Rows are points. Any point is a mix of the corners, with weights that add up to 1. It lies inside the corners' shape when no weight is negative. Is each point inside? If not, which corners have a negative weight?

Corners:
(1): [-0.14  3.87]
(2): [1.67 0.05]
(3): [-0.15 -4.08]
Points:
[1.36 1.42] -> outside (3)
[ 0.70 -4.17] -> outside (1)
[-0.28 -1.55] -> outside (2)
[1.36 1.37] -> outside (3)

Corners:
(1): [-1.14  0.65 -1.87  1.09]
(2): [-1.42 -3.02  0.05 -1.93]
(3): [ 2.80  2.83 -1.37 -0.33]
(4): [ 2.27  1.95  2.36 -0.62]
(5): [ 0.97 -6.82  3.35 -0.27]
Points:
[-0.70  4.08 -4.69  0.50] -> outside (4, 5)
[ 0.40  0.52 -1.54 -0.98] -> outside (4, 5)
[ 1.84 -3.39  2.19 -0.88] -> outside (1)
[-0.01 -0.02 -0.22  0.40] -> inside
[2.33 0.06 0.29 0.11] -> outside (2)
[ 2.13 -1.89  2.35 -0.84] -> outside (1)

Corners:
(1): [ 2.16  0.78 -4.07 -2.65 -4.61 -1.41 -2.33 -0.17  4.29]
(2): [-1.26 -2.77  0.99 -3.30  3.42  2.22 -1.43  0.06  3.26]
(3): [ 2.80  1.16  3.11 -3.29  2.58  1.00  3.08 -0.24  2.99]
(4): [ 2.94 -4.98  0.46  2.11  3.86  1.02  3.83  1.95 -1.77]
(5): [-1.28 -1.33  0.30  3.78  0.43 -0.20  3.67 -1.59 -2.88]
(6): [-0.91  2.24  3.87 -6.93  0.56 -3.03 -2.61 -0.41 -1.40]
(7): [ 2.73 -1.03  0.43  2.52 -1.50  3.13  4.08  5.40 -0.28]
(8): [ 1.39  2.19 -2.04 -2.14  1.60 -3.16 -4.05 -0.14 -1.37]
(9): [ 1.84 -2.39 -1.35 -1.41  0.54  2.94 -3.13 -1.41  1.38]
(10): [ 1.61 -2.86 -1.23  5.39  1.14 -0.88 -1.67 -2.09 -0.35]
Points:
[ 1.19 -0.89  1.17  1.30  1.69  0.12  1.99  1.19 -1.09] -> outside (1, 9)
[ 1.46  0.49 -1.70 -1.21 -0.08 -1.55 -2.20 -0.24  0.51] -> inside
[ 1.56 -2.10 -0.78  2.02  0.87 -0.28 -0.16 -0.55  0.03] -> inside
[ 2.70 -2.95 -2.23 -0.05  2.31  0.03 -3.31 -2.21  3.41] -> outside (5, 6, 7)
[ 0.55 -0.69  0.89 -2.92  1.14  0.42 -1.60 -0.44  0.71] -> inside
[ 0.80 -0.51  0.41 -0.74  1.90 -1.63  0.98 -0.90  0.07] -> outside (7, 9)
[ 1.84 -0.60 -0.84  0.28 -0.63 -0.48  0.61  0.49 -0.16] -> outside (2)
[ 0.80 -1.01 -0.48  1.25  0.16 -0.56 -0.10 -0.68 -0.25] -> inside
